Rows are points. To make a cloud, some directions were put in groups of two or more. Within a group, all points are equally far from the middle, so they leave a hole (a ring in 2 directions, a hollow ball in 3). The other directions are filled evenly. Then the cloud was stretched, turned, moved and blurred a little. How many holes are there, and how many directions does each take, smallest first?

Cloud (13 x 2):
[[ -1.0  -5.6]
 [-47.8   3.3]
 [ -0.2  33.8]
 [ -8.2  11.3]
 [-24.5  18.7]
 [-21.8  31.9]
 [  7.6 -42.4]
 [  6.2  32.8]
 [  0.1   9.5]
 [  1.0  -2.9]
 [-39.1  16.4]
 [-11.5   0.9]
 [  2.3  12.9]]
Holes: 0

Cloud:
[[-14.6 -24.0  12.9]
 [ 20.9 -18.3  12.1]
 [  5.2  16.9 -27.2]
 [ 15.2  23.4  24.5]
 [ 24.4  -3.3  14.0]
 [ 35.0  27.5   5.4]
 [ 10.7 -24.0  15.9]
 [-30.4 -17.6 -19.4]
 [ 11.4  36.1 -22.4]
 [ 32.3   2.0  -1.6]
 [ 29.5  -0.7 -13.2]
 [-26.8  29.4  -8.0]
 [-29.1   9.1  -5.0]
 [ -2.0  30.7 -24.9]
 [ 30.1 -13.0 -11.1]
 [ 27.4 -15.7   6.2]
 [-27.6  16.1   4.3]
 [-27.9 -33.2   1.2]
 [-25.8 -10.0 -24.3]
 [ -9.2 -37.7  12.4]]
Holes: 1 (2)
